Each row is a point. Each table stands for the endless flat space through its points: a line for two points, a plane for three, and so on. The two share one point or none. Which?

First, 3 rows:
[[ 0.22 -0.39  0.43 -0.34]
 [ 0.24 -0.42  0.40 -0.41]
 [ 0.23 -0.37  0.38 -0.38]]
Second, 2 rows:
[[ 0.13 -0.20  0.35 -0.39]
 [ 0.29 -0.20  0.19 -0.27]]
They share: [ 0.21 -0.20  0.27 -0.33]

First (3 x 8):
[[-0.71 -0.12  0.46  0.19 -0.09  0.04  0.21  0.22]
 [-0.26  0.02  0.38 -0.04 -0.40 -0.30 -0.12  0.33]
 [ 0.01 -0.16  0.26 -0.25 -0.25 -0.60 -0.15  0.30]]
Second:
[[-0.53 -0.16  0.30  0.05 -0.37 -0.16 -0.15  0.36]
 [-0.17 -0.12  0.42 -0.11  0.03 -0.40  0.21  0.16]]
They share: [-0.35 -0.14  0.36 -0.03 -0.17 -0.28  0.03  0.26]

First, 3 rows:
[[ 0.36 -0.35  0.09 -0.08  0.17 -0.53  0.35 -0.18  0.15 -0.18  0.17]
 [ 0.18 -0.14 -0.03 -0.08  0.13 -0.18  0.24  0.08  0.28 -0.05 -0.23]
 [ 0.04  0.04 -0.15 -0.06  0.13  0.08  0.20  0.32  0.34  0.01 -0.55]]
Second, 2 rows:
[[ 0.23 -0.35 -0.05 -0.12  0.09 -0.27  0.21 -0.05  0.21 -0.09 -0.22]
 [ 0.08 -0.14  0.07  0.03  0.09 -0.48  0.39 -0.20  0.18  0.00 -0.01]]
They share: no point

First (3 x 14):
[[-0.48  0.03 -0.23 -0.17 -0.35 -0.25 -0.33  0.12 -0.11 -0.02  0.01 -0.33
   0.01  0.22]
 [-0.30  0.12 -0.29 -0.44  0.01 -0.22 -0.42  0.03 -0.26  0.01 -0.41 -0.18
   0.07  0.01]
 [-0.51  0.10 -0.19 -0.19 -0.31 -0.23 -0.27  0.07 -0.12  0.05 -0.05 -0.26
   0.01  0.17]]
Second:
[[-0.45 -0.01 -0.35 -0.43 -0.01 -0.19 -0.41  0.05 -0.29 -0.01 -0.22 -0.27
   0.12  0.13]
 [-0.09  0.31  0.01 -0.27 -0.37 -0.35 -0.29  0.05 -0.29  0.03 -0.58  0.01
  -0.12  0.21]]
They share: no point

First:
[[-0.06  0.08  0.28  0.66  0.04  0.35 -0.03  0.28  0.17  0.14 -0.45  0.07
   0.17 -0.18 -0.26  0.28  0.55 -0.33 -0.10  0.00]
 [-0.19  0.15  0.18  0.19 -0.21  0.15  0.11  0.02  0.15 -0.03 -0.11 -0.31
  -0.09  0.15  0.01 -0.12  0.35 -0.45 -0.08 -0.07]
 [-0.10  0.09  0.23  0.60  0.04  0.30  0.04  0.20  0.26  0.23 -0.43  0.03
   0.09 -0.24 -0.35  0.23  0.45 -0.24 -0.09  0.04]]
Second:
[[-0.11  0.15 -0.03  0.20 -0.23  0.16  0.05 -0.04  0.33  0.28 -0.03 -0.29
   0.17 -0.45 -0.50  0.20  0.23 -0.09 -0.05  0.20]
 [-0.15  0.11  0.09  0.36 -0.03  0.08  0.29 -0.04  0.37  0.28 -0.39 -0.21
  -0.23 -0.09 -0.30  0.00  0.31 -0.21 -0.01 -0.08]]
They share: no point

First:
[[-0.16 -0.02  0.20  0.30 -0.36  0.01 -0.24  0.28 -0.38 -0.29 -0.08  0.23
  -0.01  0.41  0.50  0.23  0.31  0.16  0.37  0.42 -0.23 -0.14  0.41  0.14]
 [-0.48 -0.18  0.56  0.22 -0.32  0.25  0.00 -0.04 -0.22  0.11 -0.32  0.39
   0.03  0.21  0.22  0.27  0.15 -0.20  0.29  0.10 -0.19 -0.06  0.17  0.02]]
Second (3 x 24):
[[ 0.06  0.02 -0.03  0.73 -0.14  0.24 -0.42  0.38 -0.18 -0.25  0.09  0.27
  -0.10  0.63  0.80  0.48  0.51 -0.33  0.12  0.70 -0.59  0.33  0.05 -0.47]
 [-0.24  0.02  0.29  0.43 -0.36  0.09 -0.06  0.22 -0.03 -0.01 -0.31  0.49
  -0.02  0.42  0.46  0.26  0.18 -0.24  0.09  0.32 -0.20  0.07  0.39 -0.10]
 [-0.74 -0.12  0.73 -0.07 -0.54  0.05  0.12  0.00 -0.27  0.11 -0.51  0.39
   0.02  0.14  0.08  0.08 -0.02  0.12  0.39 -0.22  0.10 -0.41  0.63  0.40]]
They share: no point

First:
[[-0.04 -0.43 -0.49  0.40 -0.50 -0.31  0.11 -0.40 -0.10 -0.04 -0.59 -0.15
   0.09  0.29 -0.47  0.31 -0.26 -0.27  0.34 -0.81 -0.36 -0.17 -0.15  0.48]
 [-0.45 -0.19 -0.35  0.14  0.02  0.15  0.43 -0.57  0.31 -0.16 -0.46 -0.70
  -0.05  0.14 -0.04 -0.27  0.09  0.28 -0.27 -0.31  0.15 -0.19 -0.13 -0.17]
 [ 0.16 -0.39 -0.39  0.05 -0.49 -0.31  0.01 -0.16 -0.30 -0.06 -0.30 -0.05
   0.45  0.38 -0.36  0.06 -0.24 -0.14  0.20 -0.42 -0.16 -0.02  0.16  0.18]]
Second (3 x 24):
[[-0.42 -0.14 -0.50  0.02 -0.27  0.09  0.00 -0.29 -0.07  0.14 -0.17 -0.68
   0.24  0.21 -0.03  0.05  0.26  0.03  0.04 -0.60  0.13 -0.49  0.15  0.12]
 [-0.07 -0.04 -0.55 -0.23 -0.17 -0.31  0.20 -0.04 -0.52 -0.16 -0.47 -0.18
   0.39  0.71 -0.23 -0.05 -0.14 -0.42  0.04 -0.75 -0.27 -0.14  0.45 -0.03]
 [ 0.35 -0.46 -0.25  0.07 -0.29 -0.43  0.38 -0.28 -0.16 -0.40 -0.59  0.18
   0.33  0.47 -0.47 -0.23 -0.56 -0.06 -0.02 -0.15 -0.27  0.40  0.03 -0.09]]
They share: [-0.07 -0.31 -0.37  0.07 -0.29 -0.13  0.17 -0.31 -0.07 -0.10 -0.35 -0.30
  0.27  0.29 -0.23 -0.08 -0.11  0.03  0.01 -0.36 -0.03 -0.08  0.06  0.03]

First (3 x 24):
[[ 0.06  0.02 -0.11  0.16 -0.30  0.36 -0.03  0.40 -0.23  0.03  0.26 -0.08
  -0.36  0.36 -0.42  0.02  0.05  0.41 -0.15  0.44  0.52 -0.23  0.06 -0.23]
 [ 0.06  0.14  0.39  0.04  0.28  0.20 -0.43  0.20 -0.17 -0.39  0.28 -0.54
  -0.14  0.04  0.08 -0.46  0.07  0.39 -0.49  0.04  0.16  0.23 -0.22 -0.25]
 [ 0.24  0.20 -0.01  0.28 -0.28  0.28  0.07  0.24 -0.05  0.03  0.36 -0.10
   0.02  0.14 -0.32  0.02  0.33  0.67 -0.23  0.42  0.64 -0.09  0.22  0.03]]
Second (2 x 24):
[[ 0.13  0.08  0.11  0.15 -0.39  0.36 -0.24  0.52 -0.43 -0.16  0.20 -0.10
  -0.47  0.30 -0.21 -0.18 -0.12  0.39 -0.28  0.32  0.47 -0.12 -0.13 -0.14]
 [-0.12 -0.17  0.01 -0.15  0.11  0.26 -0.29  0.17 -0.08 -0.11  0.45 -0.35
  -0.27  0.35 -0.36 -0.13  0.23  0.44 -0.18  0.22  0.07 -0.12  0.02 -0.34]]
They share: no point

First:
[[-0.29  0.05  0.11 -0.29 -0.40 -0.21 -0.39 -0.51  0.21 -0.06 -0.21  0.20
  -0.30  0.40 -0.10  0.05 -0.42 -0.14 -0.05 -0.33  0.00  0.06  0.30  0.25]
 [-0.33  0.19  0.09 -0.25 -0.38 -0.21 -0.25 -0.35  0.03 -0.18 -0.07  0.10
  -0.28  0.26 -0.26 -0.15 -0.38 -0.26 -0.09 -0.19 -0.16  0.08  0.28  0.27]]
Second:
[[-0.29  0.21  0.04 -0.25 -0.35 -0.28 -0.25 -0.32 -0.19 -0.25  0.06 -0.01
  -0.26  0.11 -0.30 -0.18 -0.30 -0.28 -0.25  0.02 -0.28 -0.07  0.28  0.32]
 [-0.15  0.05 -0.12 -0.15 -0.21 -0.36 -0.35 -0.30 -0.29 -0.37  0.14 -0.21
  -0.36  0.11 -0.22 -0.06 -0.26 -0.14 -0.39  0.18 -0.26 -0.25  0.46  0.34]]
They share: no point

First (4 x 24):
[[ 0.17  0.23 -0.31  0.08  0.24  0.04  0.42  0.14 -0.29  0.13 -0.30  0.31
   0.16  0.50  0.34 -0.06  0.24  0.02  0.14 -0.41 -0.25 -0.21  0.13 -0.56]
 [ 0.14  0.08  0.00  0.30  0.13  0.41  0.30  0.37  0.14  0.25 -0.55  0.34
  -0.13  0.20  0.20 -0.07  0.75 -0.05 -0.22 -0.05  0.14 -0.22 -0.18 -0.20]
 [ 0.32  0.34 -0.38 -0.02  0.39  0.19  0.34 -0.09 -0.08 -0.11 -0.05  0.84
  -0.07  0.12  0.12 -0.49  0.57  0.33  0.14 -0.25  0.28 -0.24  0.12 -0.56]
 [ 0.17 -0.17 -0.12  0.18 -0.01  0.24  0.10  0.19  0.24  0.04 -0.19  0.00
  -0.26  0.27  0.50  0.06  0.15  0.10 -0.25 -0.13 -0.17 -0.05 -0.32 -0.38]]
Second, 3 rows:
[[ 0.07 -0.03 -0.24  0.12 -0.09 -0.08 -0.08  0.31  0.16  0.16 -0.19  0.32
  -0.18  0.33  0.58 -0.30  0.19  0.10 -0.33 -0.31 -0.03  0.05 -0.54 -0.60]
 [ 0.04 -0.11 -0.26  0.12 -0.16 -0.18 -0.14  0.37  0.24  0.17 -0.11  0.41
  -0.13  0.38  0.63 -0.36  0.16  0.15 -0.43 -0.41 -0.02  0.10 -0.63 -0.65]
 [ 0.13 -0.24 -0.15  0.21 -0.03  0.10  0.19  0.34  0.31  0.10 -0.10  0.38
   0.03  0.42  0.43 -0.06  0.31  0.19 -0.36 -0.40 -0.09 -0.07 -0.27 -0.42]]
They share: [ 0.17 -0.01 -0.14  0.18  0.09  0.24  0.22  0.21  0.10  0.10 -0.29  0.18
 -0.14  0.29  0.38 -0.02  0.33  0.06 -0.15 -0.17 -0.09 -0.13 -0.18 -0.38]

First, 4 rows:
[[-0.14  0.27 -0.12 -0.61  0.49  0.08  0.14  0.48  0.15 -0.16 -0.07 -0.25
   0.27  0.30  0.30 -0.61  0.28 -0.47 -0.53  0.04 -0.38  0.12  0.32  0.25]
 [ 0.02  0.42 -0.09 -0.72  0.65 -0.05  0.26  0.68  0.10 -0.30 -0.19 -0.06
   0.16  0.53  0.13 -0.59  0.31 -0.68 -0.56  0.01 -0.28  0.21  0.25  0.15]
 [ 0.00  0.04 -0.66 -0.30  0.14  0.62 -0.23  0.14 -0.18 -0.32  0.60 -0.24
   0.68  0.29 -0.03 -0.36  0.12 -0.34 -0.14 -0.20 -0.92  0.10  0.85  0.68]
 [ 0.05  0.28 -0.24 -0.46  0.40  0.09  0.25  0.48  0.11 -0.42 -0.06 -0.10
   0.25  0.36  0.17 -0.32  0.27 -0.46 -0.26 -0.11 -0.36  0.19  0.35  0.27]]
Second:
[[ 0.09  0.13 -0.26 -0.51  0.27  0.17  0.28  0.42  0.20 -0.57 -0.07 -0.31
   0.05  0.05  0.24 -0.18  0.19 -0.21 -0.34  0.12 -0.49 -0.02  0.54  0.43]
 [-0.24  0.31 -0.20 -0.15  0.27  0.16  0.08  0.34  0.19 -0.06 -0.05 -0.09
   0.61  0.42  0.46 -0.31  0.34 -0.47  0.01 -0.40 -0.20  0.32  0.20  0.27]
 [ 0.26  0.01 -0.30 -0.70  0.32  0.11  0.43  0.39  0.14 -0.81  0.00 -0.39
  -0.19 -0.13  0.06 -0.26  0.14 -0.07 -0.54  0.35 -0.65 -0.13  0.60  0.37]]
They share: [-0.04  0.19 -0.24 -0.37  0.29  0.14  0.22  0.36  0.17 -0.36 -0.03 -0.21
  0.29  0.20  0.30 -0.29  0.26 -0.31 -0.21 -0.10 -0.38  0.14  0.36  0.31]

First, 4 rows:
[[-0.49 -0.01 -0.04  0.01  0.35  0.36  0.06 -0.24 -0.54  0.00 -0.13 -0.40
   0.20 -0.39  0.20  0.32 -0.10  0.30 -0.06  0.25 -0.10 -0.10  0.05  0.44]
 [-0.19  0.41  0.60 -0.15  0.15  0.20  0.36  0.01  0.19  0.22  0.06 -0.51
   0.24 -0.24  0.61  0.66  0.60  0.25 -0.24  0.21  0.27 -0.25  0.59 -0.06]
 [ 0.09  0.21  0.37  0.05 -0.04  0.17 -0.09 -0.50 -0.48  0.07 -0.05 -0.27
   0.35 -0.56  0.30  0.16 -0.08  0.50  0.27  0.08 -0.04  0.22  0.19 -0.02]
 [-0.05  0.30  0.54 -0.32  0.21  0.32  0.27  0.02  0.07  0.40 -0.06 -0.35
   0.15 -0.08  0.52  0.49  0.52  0.30 -0.25  0.24  0.11  0.04  0.58 -0.08]]
Second (2 x 24):
[[-0.40 -0.14  0.29  0.14  0.29  0.60  0.29 -0.13 -0.67 -0.04 -0.07 -0.16
   0.10 -0.07  0.04  0.04 -0.07  0.17 -0.23  0.02  0.18 -0.16  0.29 -0.12]
 [-0.10  0.28  0.29 -0.22  0.11  0.06 -0.19 -0.19 -0.07  0.32  0.05 -0.58
   0.22 -0.49  0.64  0.52  0.29  0.59  0.31  0.32 -0.30  0.32  0.29  0.48]]
They share: no point

First:
[[ 0.04  0.18 -0.09 -0.19  0.76  0.50  0.07 -0.56 -0.33 -0.25 -0.09 -0.36
  -0.07 -0.05 -0.56  0.28 -0.32  0.17 -0.35  0.17 -0.19  0.43  0.12  0.05]
 [ 0.05 -0.10 -0.22 -0.18  0.87  0.35  0.24 -0.44 -0.30  0.09 -0.22 -0.25
   0.13 -0.16 -0.46  0.06 -0.03  0.16 -0.32  0.04  0.15  0.33 -0.01  0.24]
 [ 0.43 -0.51 -0.41 -0.24  0.42  0.26  0.03 -0.03 -0.61  0.03  0.30 -0.27
  -0.19 -0.24 -0.22  0.13 -0.11  0.57 -0.41  0.33  0.03  0.05  0.04  0.10]
 [ 0.02 -0.11 -0.27 -0.30  0.68  0.35  0.15 -0.33 -0.19  0.09 -0.24 -0.31
   0.16 -0.14 -0.40  0.01 -0.07  0.11 -0.32  0.14  0.11  0.28  0.00  0.32]
 [ 0.15 -0.44 -0.14 -0.60 -0.05  0.31 -0.32  0.14 -0.30  0.41 -0.08 -0.63
   0.25  0.26 -0.18 -0.16 -0.17  0.24 -0.16  0.64  0.43 -0.07  0.31  0.66]]
Second (4 x 24):
[[ 0.13 -0.18 -0.33 -0.26  0.36  0.25 -0.10 -0.01 -0.36  0.06  0.25 -0.49
  -0.13 -0.33 -0.23 -0.05 -0.28  0.30 -0.43  0.48 -0.20  0.09 -0.05  0.18]
 [ 0.14 -0.65 -0.05 -0.52  0.29  0.50  0.03 -0.17 -0.34 -0.12  0.05  0.04
  -0.17 -0.21 -0.41 -0.22 -0.47  0.04 -0.50  0.22  0.25 -0.21 -0.16  0.54]
 [ 0.31 -0.08 -0.49 -0.22  0.38  0.11 -0.08 -0.09 -0.32  0.02  0.17 -0.63
   0.03 -0.17 -0.19  0.09 -0.10  0.50 -0.25  0.60 -0.26  0.21  0.13  0.18]
 [-0.14 -0.25 -0.26 -0.27  0.30  0.38 -0.12  0.10 -0.40  0.19  0.37 -0.38
  -0.26 -0.40 -0.17 -0.13 -0.46  0.09 -0.67  0.34 -0.09  0.03 -0.16  0.13]]
They share: no point

First, 3 rows:
[[-0.26  0.17  0.47 -0.31 -0.17 -0.18  0.21  0.18 -0.51 -0.26 -0.06  0.23
   0.31  0.22  0.01 -0.03  0.17 -0.32  0.11  0.32  0.21  0.08 -0.26  0.25]
 [-0.32  0.33  0.37 -0.27 -0.33 -0.28  0.17  0.30 -0.39 -0.40 -0.12  0.21
   0.25  0.34  0.01 -0.07  0.17 -0.18  0.25  0.22  0.23  0.02 -0.32  0.27]
 [-0.35  0.33  0.36 -0.05 -0.21 -0.51  0.03  0.54 -0.25 -0.43 -0.33  0.26
   0.24  0.26  0.09 -0.11  0.21 -0.05  0.46  0.35  0.10 -0.09 -0.17  0.34]]
Second:
[[-0.09  0.22  0.50 -0.51 -0.55 -0.54  0.38  0.40 -0.33 -0.32 -0.67  0.07
   0.76  0.23 -0.17 -0.20  0.14 -0.24  0.53  0.56  0.48  0.08 -0.54  0.71]
 [-0.44  0.23  0.22 -0.26 -0.47 -0.62  0.05  0.90  0.15 -0.16 -0.35  0.07
   0.40 -0.11  0.15 -0.03 -0.02  0.01  0.23  0.19  0.15 -0.34 -0.29  0.62]
 [-0.18  0.19  0.38 -0.24 -0.37 -0.45  0.21  0.54 -0.21 -0.16 -0.37  0.11
   0.40  0.17  0.04 -0.08  0.09 -0.17  0.32  0.26  0.20 -0.16 -0.35  0.48]
 [-0.27  0.22  0.36  0.01 -0.09 -0.17  0.00  0.30 -0.35 -0.30  0.05  0.25
   0.00  0.43  0.20  0.05  0.23 -0.18  0.32  0.21 -0.01  0.04 -0.16  0.11]]
They share: no point

First (2 x 24):
[[-0.40 -0.01  0.25  0.11  0.02 -0.11  0.03 -0.28 -0.03  0.23 -0.40 -0.62
   0.20  0.52 -0.10 -0.23  0.08  0.18 -0.07 -0.22  0.35  0.24 -0.20  0.30]
 [-0.35  0.01  0.27  0.20 -0.04 -0.13  0.02 -0.25 -0.06  0.17 -0.39 -0.53
   0.18  0.43 -0.08 -0.21  0.03  0.22  0.01 -0.20  0.36  0.25 -0.23  0.33]]
Second, 2 rows:
[[-0.29  0.08  0.39  0.44 -0.12 -0.25  0.05 -0.26 -0.13 -0.04 -0.46 -0.38
   0.19  0.35 -0.10 -0.15 -0.09  0.29  0.13 -0.13  0.38  0.37 -0.30  0.47]
 [-0.33  0.11  0.47  0.50 -0.08 -0.33  0.10 -0.33 -0.14 -0.13 -0.55 -0.41
   0.24  0.45 -0.16 -0.13 -0.11  0.28  0.09 -0.10  0.38  0.47 -0.31  0.55]]
They share: [-0.25  0.05  0.31  0.38 -0.16 -0.17  0.00 -0.19 -0.12  0.05 -0.37 -0.35
  0.14  0.25 -0.04 -0.17 -0.07  0.30  0.17 -0.16  0.38  0.27 -0.29  0.39]

First (3 x 24):
[[ 0.06  0.56  0.23  0.29 -0.02  0.06 -0.22  0.17 -0.02  0.17 -0.07 -0.19
   0.54  0.52  0.36  0.46 -0.22  0.42  0.26 -0.48  0.81  0.38 -0.59 -0.49]
 [ 0.15  0.66  0.31  0.32  0.07  0.07 -0.26  0.19  0.08  0.11 -0.13 -0.18
   0.59  0.59  0.42  0.56 -0.13  0.51  0.21 -0.57  0.89  0.47 -0.65 -0.43]
 [ 0.13  0.11  0.52  0.28  0.30  0.14  0.01  0.48 -0.17  0.14 -0.35 -0.41
   0.34  0.08  0.49 -0.14 -0.35  0.14  0.31 -0.30  0.20  0.00 -0.32 -0.16]]
Second (4 x 24):
[[ 0.08 -0.18  0.24  0.06  0.45  0.31  0.10  0.06 -0.43  0.65 -0.06 -0.02
   0.09  0.55  0.31 -0.11 -0.62 -0.02 -0.18 -0.30  0.53 -0.26 -0.42 -0.14]
 [-0.06  0.50  0.15  0.47 -0.16 -0.12 -0.31  0.52  0.15 -0.14 -0.24 -0.36
   0.40 -0.01  0.22 -0.11 -0.23  0.32  0.71 -0.28  0.11  0.09 -0.47 -0.62]
 [ 0.32 -0.14  0.48  0.46  0.37  0.09  0.14  0.26 -0.11  0.49 -0.30 -0.22
   0.23  0.45  0.79  0.15 -0.24  0.20  0.00 -0.36  0.47 -0.06 -0.62 -0.46]
 [ 0.10  0.44  0.36  0.62 -0.13 -0.17 -0.20  0.58  0.21 -0.13 -0.36 -0.48
   0.49 -0.01  0.55  0.09 -0.06  0.40  0.70 -0.32  0.17  0.22 -0.54 -0.70]]
They share: [ 0.03  0.21  0.34  0.26  0.10  0.10 -0.05  0.34 -0.19  0.20 -0.19 -0.33
  0.38  0.20  0.39  0.02 -0.37  0.18  0.33 -0.30  0.38  0.08 -0.38 -0.34]
